Each row of a before or after table is a point. One or more steps were done to the points. Then noise was added and the rows were shuffled. The steps act on columns, c1 being the first. Write out the steps. A step turns or swaps two columns, mirrors them in a line or flattens them onto one, adds a multiple of one to another, or multiplies or shifts one. Angles are multiples of 10 degrees, from the lower column toward the higher: turns from -170 to 170, lines from 10 to 170 but not 90. Use the fewest steps. Two steps may share a column if one is a turn and the other turns, adds or multiplies; they go together, in the order done. Otherwise the lowest column goes first.

Before (8 x 3)
[[ 0.8 -2.0  0.3]
 [ 4.2  2.8 -0.6]
 [-2.2  1.5 -5.3]
 [ 2.3  2.1 -5.4]
 [ 6.7  0.5 -2.0]
 [-1.4 -1.9  1.1]
 [ 1.1 -1.2  5.3]
 [ 0.7  3.5  0.7]]
After (8 x 3)
[[ 1.7  0.0  5.7]
 [ 7.8  2.5  1.4]
 [ 2.7 -1.5 -1.8]
 [ 4.7 -1.9 -0.9]
 [ 6.1  0.3  5.8]
 [10.6 -0.1  1.9]
 [ 4.8  4.0  0.4]
 [ 5.3  0.7 -5.2]]
Steps: shift c1 by 4.0; mirror c2 and c3 in the line at 10 degrees

Before (8 x 8)
[[-2.6  1.1  3.2 -1.1 -2.5  7.1  3.1 -5.3]
 [ 0.5  3.8  2.5  3.1 -1.3  1.4  3.6  0.8]
 [ 2.5 -2.5  3.6  2.4 -0.4  1.7 -2.3  2.0]
 [-1.1 -2.2 -1.6 -0.5 -0.1  0.0 -3.7 -1.1]
 [-7.0 -1.4  1.0  1.1  1.9  3.7  1.0 -4.2]
 [-2.2 -2.7  1.3 -0.7  0.9  0.2 -0.2  2.7]
 [ 2.5 -0.7  3.6  0.2  2.5 -0.7 -0.5  1.3]
 [-0.1  2.9  7.0  0.3 -5.0  3.3  0.5 -3.4]]
After (8 x 8)
[[-1.2 -2.4  0.5 -1.6 -1.9 -1.0  3.2 -0.7]
 [ 0.5  2.2 -1.0  9.4  2.3  3.0 -3.8 -0.1]
 [ 2.6 -0.5 -1.3  0.5  2.7 -1.1  0.3  3.4]
 [-7.1  2.1 -3.6  3.4 -2.6  2.6  2.7  1.2]
 [-0.1  0.3 -7.2  0.8  4.7  4.2 -1.0 -3.5]
 [ 2.4 -1.1 -0.9  7.2  3.9  0.3  3.5  1.0]
 [-2.3  0.5  1.3 -2.1  2.1 -1.3  2.4  1.8]
 [-2.5  3.8 -6.0 -3.2 -0.2  6.3  1.2 -2.7]]
Steps: turn c2 and c6 by 30 degrees; turn c2 and c7 by -110 degrees; turn c3 and c8 by -130 degrees; turn c5 and c8 by 110 degrees; multiply c4 by 3
